Rows are points. The points of each table are mixes of a few directions, plus a little noise. How many directions does each table use, and how many do they share? Where both have some left over, give the other angles between the two spaces (their principal angles), to ten degrees, smallest first.

First:
[[  2.4  -3.7 -11.0]
 [ -1.5   8.9   1.8]
 [ -0.3  -3.7   4.6]
 [  0.0  -2.9   2.5]
 [ -0.6   1.4   2.1]]
Second (5 x 3):
[[-2.4  9.4  5.5]
 [ 1.3 -5.5 -3.3]
 [ 1.0 -5.3 -3.1]
 [-1.4  6.1  3.4]
 [ 1.1 -4.6 -2.7]]
Directions: first 2, second 1, shared 1

First (7 x 8):
[[-0.5  8.8  2.9  0.3 -0.2 -2.4  6.8 -7.0]
 [-7.4  4.6  0.7 -8.7  4.7 -2.1  2.5 -2.8]
 [-5.2 -0.1 -3.6  2.4  6.2  8.2 -3.7  6.5]
 [ 2.0 -6.8  3.2  2.3 -4.7 -2.3 -1.1 -2.1]
 [ 5.3  1.4  3.6  1.4 -3.7 -6.7 -0.1 -1.6]
 [-0.7 -0.7 -6.1 -1.0  2.3  6.6  0.0  3.3]
 [ 6.6 -7.4 -0.4  3.2 -4.5 -1.4 -4.3  3.6]]
Second:
[[-6.4 -1.9  6.9 -2.2  3.0 -6.0 -5.3  1.3]
 [-0.8  5.2 -2.0 -4.2  3.6 -1.0 -0.4  2.5]
 [ 5.8  7.4 -8.8  0.7  2.3  5.6  1.6  5.4]
 [ 2.6 -2.0 -2.2 -0.1 -5.1  2.9  6.8 -6.7]
 [-7.8 -7.9  7.5  1.9 -1.0 -0.5 -0.9 -5.0]
 [-3.6  1.0 -1.2  1.7  3.2  4.6 -0.5  1.9]
 [10.1 -1.7  0.0  2.0 -6.1 -5.2 -1.1  0.9]]
Directions: first 5, second 4, shared 4

First:
[[  1.5   3.8  -3.6   2.0   4.0  -7.2   4.5   2.9  -8.0   0.8  -8.8  -2.1
    4.7  -1.0]
 [ -3.4  -0.4   5.9  -3.8  -4.0   6.7  -7.7   3.4  10.8  -0.4   7.0   2.4
   -1.3   3.6]
 [  5.4   2.5  -0.6  -8.2   2.9  -2.0  -5.0   2.6  -1.2  -3.9  -6.6   3.3
    0.2   0.5]
 [ -3.2   5.9  -0.2   5.3   0.0  -4.3   4.0   6.6  -3.5   5.2  -4.0  -3.6
    7.7   2.1]
 [ -0.9   5.0   4.6  -3.7  -7.8   8.1  -4.9   3.8   6.3   5.8   7.1   1.2
    2.8   6.1]
 [  0.8  -4.5   0.9  -4.1   3.8  -0.8  -4.8  -0.9   3.7  -7.4  -1.3   2.9
   -4.9  -2.1]
 [  2.2  -2.3  -0.8  -1.7  -0.2   1.6  -0.5  -3.7   0.0  -1.6   1.4   1.4
   -3.1  -1.2]
 [ -3.5  -4.7  -1.8   7.8   1.4  -2.0   6.0  -4.4  -2.0   0.2   2.0  -3.0
   -2.0  -3.6]
 [  1.0  -5.0  -4.8   6.3  -0.2  -0.1   8.6 -10.3  -6.5   1.6   3.3  -2.4
   -3.9  -4.7]]
Second:
[[ -1.0   2.5  -3.1   0.3  -3.9   3.7   4.7   1.9   7.6  -4.1   8.0  -2.5
    0.5   3.2]
 [ -1.8   5.9  -5.7   8.5   0.9  -2.5   8.4  -4.9 -15.7   8.2   2.8   1.0
    6.5  -1.1]
 [  1.3  -3.7   3.6  -2.6   4.5  -3.7  -6.1   0.0  -2.8   0.0  -8.6   2.1
   -2.1  -2.9]
 [  0.2  -2.3   1.9  -0.9   0.7   0.7  -3.5   2.1  -2.3   1.8  -3.1   2.5
   -1.7   1.4]
 [  0.8   2.9  -1.1  -0.5  -6.1   5.0   3.6  -3.7   5.9   0.6   8.9  -3.0
    0.8   0.7]
 [  2.8  -0.9  -2.7  -6.1   3.4  -1.2  -1.9   1.5   5.7 -11.2  -0.8   1.8
   -3.2  -0.4]
 [ -1.6  -2.9   5.7   2.5   4.3  -6.9  -3.7  -1.4  -3.9   4.9 -10.2  -2.1
    1.3  -5.6]
 [  1.8  -3.6   4.9  -2.7   1.0  -0.2  -6.6  -1.4  -2.5   3.7  -5.8   2.1
   -2.4  -1.7]
 [ -2.5   2.1  -3.5   1.5  -4.7   5.1   5.1   5.9   8.0  -4.0   8.8  -1.9
    0.2   6.4]]
Directions: first 4, second 5, shared 2; angles 30, 70
